Each row is a point. To make a cloud, some directions were put in groups of two or more. Within a group, all points are equally far from the middle, so they leave a hole (a ring in 2 directions, a hollow ball in 3). The other directions are filled evenly. Then the cloud was stretched, turned, moved and blurred a little. How many holes are there, and how many directions does each take, smallest first?

Cloud:
[[ 49 -61]
 [-18 -32]
 [ 37  56]
 [-27 -92]
 [ 12  44]
 [-14 -37]
 [ 29  38]
 [ 40 -52]
 [ 60 -50]
 [ 28 -63]
 [-19  25]
 [  4 -54]
 [ 38  27]
 [ 46  26]
 [ 19   5]]
Holes: 0

Cloud, 19 rows:
[[-18 -46  -1]
 [-16  81 -11]
 [ 39 -42   4]
 [-42 -30   0]
 [-72 -17  94]
 [  0  25 -48]
 [-75 -44 -55]
 [-28  77   9]
 [  9  77  15]
 [ 31  36 -44]
 [ 24 -45   7]
 [ 15 -43 -56]
 [-18 -50 -35]
 [-23   2 -38]
 [-23  22 -17]
 [ 27  33 -40]
 [ 24 -65 -14]
 [  4  51  66]
 [-62  35 -40]]
Holes: 0

Cloud, 46 rows:
[[-10  26 -87  34  -1  62]
 [ 25  36 -62  19   9  52]
 [-24   5 -50  -4  67 -27]
 [ 83   9  71 -16 -28  32]
 [ 40  51 -16 -46  77  51]
 [-40 -14 -29  13  92  25]
 [ 52 -23  13 -34   9  76]
 [  0 -10  13  45 -51 -84]
 [-52  -7 -24 -49  24  17]
 [-27  23   4  13  29 -92]
 [ -3   2  79   6  21  67]
 [-29  49 -44 -16  -5 -26]
 [ 30  79 -67 -39 -26  86]
 [ 24   6  31  74 -40 -31]
 [ 22  -6 -92 -19 -23  69]
 [ 16  17  25  55 -59  36]
 [-46 -57  -7 -23 -34 -11]
 [-19 -33  29   5 -44 -55]
 [-48   9  25 -40   3 -20]
 [-40  26 -96  32  10  34]
 [ -9 -20 -36 -17  45  59]
 [-48  62  28 -47 -13   0]
 [ 13   8  81   5 -15 -37]
 [-31 -52   9 -22  30 -44]
 [ 45 -60  19  35   1  25]
 [ -2  79   4   1  11 -46]
 [ 54  80 -16  -6   8 -30]
 [ 16 -23   4 -52  17  84]
 [ -3 -35 -27 -36  20  68]
 [ 15  62 -35  23 -65  -1]
 [-67 -21   6 -26   7  -1]
 [  2  47   0  39  -4 -74]
 [ -2 -46  58  10  24  26]
 [-30 -26  28 -16   3  95]
 [ 94  36 -41 -26   0  28]
 [ -9  29 -34 -38  72  -2]
 [-52  10  58  42  18 -63]
 [-42  -6  66  63  -1  44]
 [ 24  44  67  18 -14 -47]
 [  9  60 -31  59   4  53]
 [ 28 -15  35 -65  72  38]
 [  2  -3  46  62 -39  22]
 [ 15  37  11 -19 -83 -24]
 [-17  24 -27  -2 -93 -25]
 [-18 -72  30  28 -49 -31]
 [ 24   3  59 -36 -16  99]]
Holes: 1 (3)

Cloud (76 x 8):
[[  0  63  -5  29 -42 -37  -5  38]
 [-30   4 -47  20  47 -23  22 -22]
 [ 32 -35  -1  41  56 -57 -14 -44]
 [ 37 -24   3 -51 -36 -27 -36  -4]
 [ 18  37  -3  18 -35  16  57  14]
 [ 44  33 -32  19  26   4  91  46]
 [ 24   5   7  20  75 -17  89 -12]
 [-13  96  34 -13  14  -6  19  40]
 [ 27   9   2  74  55  19 -14  -8]
 [-34  16  52   4 -32  48  10  -4]
 [ 16  31  48 -52  31 -48   3  35]
 [ 46 -48  66 -10  18  15 -24  -9]
 [-16 -22 -80  60  15  -9  63  36]
 [-52   0  52 -19  12  16  39  27]
 [-31   5 -93 -37  74 -57  16   9]
 [-32  12 -15  33  42  54  80 -13]
 [-31  53   3  54  67  42  72 -13]
 [ 65 -24   4 -31  22  -5  64  28]
 [ 65 -12  33  64  13 -59 -30 -13]
 [-39 -56  29  21 -19  40   0  47]
 [ 47  16  -9  75  13 -60  44  -7]
 [ 33  19  79 -22  22 -34  -6  33]
 [ 12   4  47  88 -18  15  13  24]
 [  2 -30 -39  21  78  58  34  10]
 [-43 -19 -13  12  49 -39  -3  45]
 [  5  27 -10  39   9   9 110 -56]
 [ 15  49  24 -39 -21  -3  52 -12]
 [-32 -38  11 -70 -28  30  16  18]
 [-73  -1 -16 -36  44  -6  60  24]
 [ 79 -33  17  28 -10  15  39 -46]
 [-14 -41   2 -78  17  28 -10  25]
 [ 55  28 -23 -47  23 -57  11 -75]
 [ 58 -47  16   4  -7   4  29 -32]
 [ -1   4 -61  -3 -33 -32 119   2]
 [ 38  24  63   2  39  54   7 -45]
 [ 35 -27 -10  34 -36 -19 121 -23]
 [ 32  45   9  43  34 -17 -31  12]
 [ 51  40  42  24 -25   4  31 -13]
 [  2  24 -59  15  48 -12  71  37]
 [-42  20  49 -30  70   6   9  52]
 [ 32  13  44 -55  30  53  16  23]
 [ 45 -48  60  -4  11 -36  41  32]
 [ 48 -72 -38 -34  39   3  12  16]
 [ 54 -75 -63 -34   1 -24  33   6]
 [-45   7 -32   0  50  -7  20 -40]
 [ 34  60  20   6  48  45  69   6]
 [-40   4 -64 -32  53  10  48  32]
 [-49  -8  12 -12  76 -32 -16  45]
 [-23 -29   3 -27  25 -10  -7 -71]
 [-60   3  11 -49  57  -8  49  20]
 [-66 -38  -2 -11  34  22 -11  41]
 [ 14 -50  48 -30  -5 -38 -48  32]
 [ -9  53  60   0  67  30  19  39]
 [-30 -26 -11 -53 -41 -23  17 -28]
 [ 20  38 -51 -68  90   0  74  29]
 [ 13  28  -4  14  -5 -54  46 -81]
 [-31  65   5 -19 -36 -40  59 -49]
 [-31 -16 -17 -33  32  27  51  91]
 [ 15 -26 -35  66  58 -18   9  17]
 [-46   8 -25  -6  14  12  37 -23]
 [-28  56 -16  39   0 -23 -10  54]
 [-30  55  31  10  42  -1  40  -6]
 [  6 -63  -8   0   6 -11 111  35]
 [ 14   8  68  30 -13  28  26  62]
 [-28  11 -43 -57  32   4 100  11]
 [ -2  29   0  41  79  75 -16  -2]
 [-38  42  21 -11   3  42  71  19]
 [ 22  -1  16 -91   5 -41  54  -1]
 [ 34 -50  49  -6  24 -59 -24  18]
 [ 76 -47  26 -30  43  -8  39 -13]
 [-22  41  37  36  81 -12   3  48]
 [ 65  14  44  79  10 -22  54 -26]
 [ 21 -47  13 -64  27  16 -15  15]
 [-43  49   3  31  -8  13  94 -16]
 [ 49  39  41  54  26 -36  30  29]
 [ -4   3 -27  -3 -38 -47  48 -18]]
Holes: 0

Cloud, 96 rows:
[[ -22  -77    2   59    6   30   48  -81  -44]
 [ -11   10   79  -22  -25  -27   50  -14   -4]
 [ -50  -21   12  -35  -44    9   45   36  -15]
 [ -23  -33   13  -62   44   35  -12  -35   28]
 [  29   63   47  -67  -30   64  -28   57  -32]
 [-104   37  -60    7  -30   19   -2  -21   -1]
 [ -26   82   37  -22   22  -24  -23   -4   27]
 [  37  -35   53   36  -23  -13  -23   27  -45]
 [ -51  -30   47    2  -28   -5   -6  -72  -18]
 [  18   47   -2  -64   53   14  -18   26    2]
 [ -50   26  -26   15   24  -29   50   52   12]
 [  23    5   59    9  -35   67   78   -5  -42]
 [  44    2  -19   -5  -63   23  -27   48   28]
 [ -15   14   -8   71   33   18    9  -81   48]
 [ -26   -6   22   55   -3  121    3   18   24]
 [  29  -14   24   -8  -84   58   16   21  -26]
 [ -11    9   37    1   63   60  -13    2  -41]
 [ -16  -22  -13  -38    2   29  -40   46   88]
 [ -75  -65  -56   44   17  -16   50  -72   45]
 [  52    6   52   36   46   21  -19  -35   33]
 [ -64  -51   10   52    3   -4  -34   -1    7]
 [  26  -22  -71   19  -31   23  -53  -32  -23]
 [ -72   -2   -9   45   16   50   33   -8  -35]
 [ -47    1   -3   54   41   17   46    3  -51]
 [  28   -7   60   17  -22   29  -66   25   18]
 [  30   72   23   -8   20   32   34  -11   53]
 [ -31  -19  -46   22    0   54   71  -78   16]
 [  31   29  -42    0  -37   56  -36   40  -60]
 [  24   31   11   59  -44   27  -20  -19  -24]
 [  26  -79  -41  -18    6   26   -8    6  -26]
 [ -28    8   43   28  -27   73   48  -59    9]
 [  11    9  -15   47   46   42  -56   37   18]
 [   1   28   64  -47  -46   82  -25   31   25]
 [ -25   37   21   19   72  -55   20  -39  -14]
 [ -24  -58   16   57  -39  -23   33  -41   -7]
 [  11   53    7  -49  -14   82   32   36   11]
 [ -46    8    6  -63   17   83   24   23    9]
 [  70   -7  -40   37  -30   48   15   -6  -14]
 [  21  -77   18  -14  -59   46  -30   52  -11]
 [  11   71   -5  -83  -16   85  -27  -33   18]
 [ -27  -56  -69   41  -14  115  -15  -24    9]
 [  36  -40   -6    9  -32   38   28  -71  -19]
 [ -60   42   39   20   51   46   37  -43    9]
 [ -22  -15    0   50  -92  100   -8   31  -32]
 [  -5  -87  -26   66  -14   63   38  -32   70]
 [ -42  -43   36   39   -1  100  -33  -27   -2]
 [  12  -58  -17  -10   32   35   46  -10  -77]
 [ -63  -42   27  -40  -51   24   16  -34  -49]
 [ -46   10    3   20   53  -27  -32  -22   20]
 [ -12   -5  -59   36   18   94  -49  -24   49]
 [ -47   29  -15  -19  -42   98  -28   17   90]
 [  -6   32  -57  -29    0  -51  -62    6   10]
 [ -42   -1   -7  -35   54   35   42    0  -32]
 [ -15  -56   36  -12  -39  103  -12  -48   -5]
 [ -19   88  -16  -19   28  -31   60  -73    2]
 [ -21   14  -23  -75  -54  -24  -10   56  -49]
 [  15   50   -5  -48   -8   65  -40  -61    6]
 [ -37  -14  -27   36  -62   66   24   24  -59]
 [ -28  -59  -66  -10    6  -14  -37  -21   -1]
 [ -28  -84   -2   36   14   78    7  -44   17]
 [ -34  -29   35   25  -87   62  -17    0    2]
 [ -35   24   27  -50    5  104  -46  -17   42]
 [  34   43  -27    5  -24   74  -31  -26  -19]
 [ -34  -75  -16  -15   20    7   52  -43   40]
 [ -36   17  -14  -39   -4  102  -43  -39   39]
 [ -45   12   17  -18    3  -72   51  -22  -62]
 [  53   -2   22   -6  -29   44    3   55   16]
 [ -22   34   26   21  -51   35   26  -31   27]
 [ -29   13   21   -1   68  -56   11  -71  -12]
 [ -24  -31   39   13    6   12   18   35   38]
 [  -6   52   22  -71   -4  -58  -40   29  -23]
 [ -12  -10   -6   17  -43   55   18  -70  -62]
 [ -31  -35  -29   24   -2   98   33   47  -19]
 [  44   17  -32  -34    9   24    4   36   65]
 [ -16  -25   20   -6   51   30  -53  -25    7]
 [  21  -28  -13   23  -70   32   17   25  -88]
 [ -27   11   64   61   29   -6   30  -78  -39]
 [  -5   36  -38  -82   45   35  -13    1   12]
 [ -29   13   40   30  -38   20  -13  -72  -11]
 [   1   40   19  -54   40   46  -76    3   12]
 [ -50   11    2   33  -38    7   23  -78   25]
 [ -33  -28  -26   24   36  -52   35  -58  -41]
 [ -55  -28  -49   41   -1  -14   55  -90    9]
 [ -32   64  -19  -26  -22   88  -42   -4  -17]
 [  10   25   11    3  -61   40    7  -46   14]
 [  53  -68  -30   74   11   21   -8  -30   56]
 [ -18   18  -27   11  -62   54   37   45  -10]
 [ -48    5   34   48  -17   71    3  -53  -34]
 [ -42  -28   15   68  -44  117   -4   -4   15]
 [ -16   73   53   29   26   18   31  -41  -19]
 [ -18  -21  -18  -76    1   33   31   34  -32]
 [  22  -19  -18    6  -76   22   -1   43   29]
 [ -44    2  -44   -5  -42  112   19   -7   44]
 [ -54  -14  -20    0    0   -2  -20  -49  -60]
 [  32  -18   -3  -13   47   24  -57   23   20]
 [  20  -40  -66  -19  -13   17   -9   -7  -51]]
Holes: 1 (6)

Cloud (100 x 9):
[[ -31   28  -34   40  -30   97   -4  -49   -5]
 [  49  -27   36   38  -13   38  -39   49   38]
 [  46   44   22  -11   43   -1   31   48  -60]
 [ -85   44   39  -17  -36  -31   23  -20   -8]
 [ -80  -75  -27   40   -4   14   72  -27   40]
 [ -79   52   45   61   24   24  -29  -10   20]
 [  41  -37   58  -18   45   73    2   -3  -13]
 [   0  -18   11  -22   49  -29  -55  -20  -53]
 [ -15   52   12  -38   35   39   73   25  -39]
 [ -34  -16  -33  -16   -4  -16   75   82   37]
 [  57  -71   23  -58   25    6   12  -59    5]
 [   2  -21  -25  -51  -60   33  -14  -48   43]
 [  12  -67   -9   42   35   -1  -28   35  -11]
 [  56   22   23   -4  -38  -52   19   29  -45]
 [  54  -73  -22   -8  -17   28   -1  -72  -33]
 [ -36  -84   42  -10  -56   14  -47   -3   24]
 [  -1  -22   50  -49  -34  -53   36   -8  -70]
 [ -33  -23  -66  -17  -24  -67  -21   13  -22]
 [  25   26   81   18   31   42  -23   20   18]
 [  13   39  -28  -39   66    7   57   -6   -8]
 [ -18  -36   28   73   -4  -55   13  -69    2]
 [  45  -89   32    2  -40   70  -12  -48   19]
 [ -20  -62  -86   11   -3    6   59   20  -79]
 [ -69   85    8   26   -2   13   -9   51   12]
 [  12  -12   63   41  -57   20   16   -1  -67]
 [  -4  -12  -81   70   -4   62   16  -23   -4]
 [ -32  -53  -24  -25    0  -16   17   83   40]
 [  12  -98  -37   50  -37   -1   54   11   -1]
 [  -1   67  -27  -39   27   21   10   46   51]
 [  -2   22  -47   -7    4   22   28  -80   44]
 [   5   82   27   21    8   54   18  -42  -45]
 [ -55  -17  -21   91   67   21   36  -52  -10]
 [ -65   40    8   23   -4   74  -30   69    5]
 [  10   38   61  -66  -11  -43   -1  -30   49]
 [ -35  -33  -46    6   20  -20    6   91  -82]
 [ -28   13    4   30   25   96   29   44   57]
 [  55  -40  -42  -30    3   62   -2   -6  -36]
 [ -83  -14   32   53   45   -6    4  -11   41]
 [  47   32   33    2    1   66   56  -54   39]
 [-102   25    6   40   -8  -10  -36  -48   35]
 [  74   20   12    4  -55   10  -48  -21   -4]
 [ -48  -11  -16   19  -50   75   51   16  -33]
 [ -93  -37    4  -24   19   48    9    4   30]
 [ -20    6  -38  -25    6   57  -49  -12   32]
 [  29    5   64  -41    7   58  -33  -11  -54]
 [ -36   72    6  -17  -39   22  -22  -35   42]
 [ -65  -64  -56   40  -15  -45   32   -3   51]
 [ -75   26    9   63  -68   46   21   -4    4]
 [  12  -47  -70   48  -37  -23   62   20   40]
 [ -16  -25   10    7  -87  -51   -5   -4  -68]
 [ -32  -32   48    6  -19   30  -50   64  -36]
 [ -47  -33   61  -15   23  -45  -33  -30  -19]
 [  67    1  -11  -42    4   42  -39   47    4]
 [  34  -11   -2  -27  -20  -89   -7   25  -38]
 [ -45   27   59  -30   30    8   37   55   34]
 [ -20  -91  -33  -18  -50  -45  -21  -49   13]
 [ -33   -6  -10   45  -39  112    4  -13    0]
 [  12   54   70  -33    8   -4  -33  -20   24]
 [   6   31  -53  -36   30  -13   18  -10   75]
 [ -21  -21   20   29   87   71    3  -49  -30]
 [  38  -31  -53  -33   30  -17    1   62  -43]
 [ -55   58   39   28   31   30  -49  -46    9]
 [ -86  -44   76   30   14    6   36  -18   -6]
 [   9   40  -14  -43   64   41   39  -16    3]
 [ -41   -4  -84   51    3  -36   -4   36  -21]
 [  15  -14  108   13  -22   56   -2  -52   56]
 [ -29  -13  -46  -19  -57  -34  -41  -40   12]
 [ -13  -34  -72    8  -43  -40   82   12   20]
 [  22   46  -17   22  -50    9  -48   11  -74]
 [ -32   20  -38  -37  -43  -15   75  -16   -1]
 [ -61  -44  -96   24   23    2   71    1  -40]
 [  69  -33  -21   -1    0   31  -52  -34   12]
 [ -47   64  -49  -11  -26  -22   10   61  -37]
 [  54  -16  -24  -69  -15  -20  -39   12    1]
 [  47    7  -11  -12   73   23   21   21  -90]
 [ -24  -85   59  -18   -8  -52   44    1  -31]
 [  28  -44    3   49    0  -77   22  -11  -10]
 [  18   36  -21  -40   38   30   55  -43    6]
 [  19   53   27   46  -12   66   49  -12   75]
 [ -83   19  -34   55   63    5  -21  -46    4]
 [   1 -119   39   -3   24   -9   38   -8  -13]
 [  68  -18  -31  -29  -12   11   39   86   -7]
 [  13  -19   -3   59  -46   13  -48  -77  -64]
 [  30  -71   37   39  -79   -2   -4  -81    0]
 [  -2  -51  -65   28  -37   10   82   19   -1]
 [ -23  -28  -61  -17   -3  -41   28   79  -41]
 [  -3  -25  -81   38   28    7   11   50   11]
 [   5  -27    4   36  -76   63    8  -11  -57]
 [ -40   44  -32  -49   61   18   14   13   -1]
 [  -3  -62  -11   95  -17   22  -29  -55  -52]
 [ -87   -9  -22   38   59  -12   37   35   20]
 [ -61   88   19   44   -9   -1  -17   -5   19]
 [   5  -88  -58  -26    0   37   11  -25    7]
 [-103   10   10   64  -40   80  -28  -43   -3]
 [ -31  -24  -12  -19  -96  -48  -19  -33   64]
 [   4  -22   -7  -43   16  -59   47  -80   54]
 [ -19  -78  -89   26  -16    3   43  -34  -26]
 [  45    4  -23   36  -18    2    0   78  -10]
 [ -16    1  -13   35  -67   50   65  -40   45]
 [ -43   44   58  -20  -51  -21   52    7   40]]
Holes: 2 (2, 6)
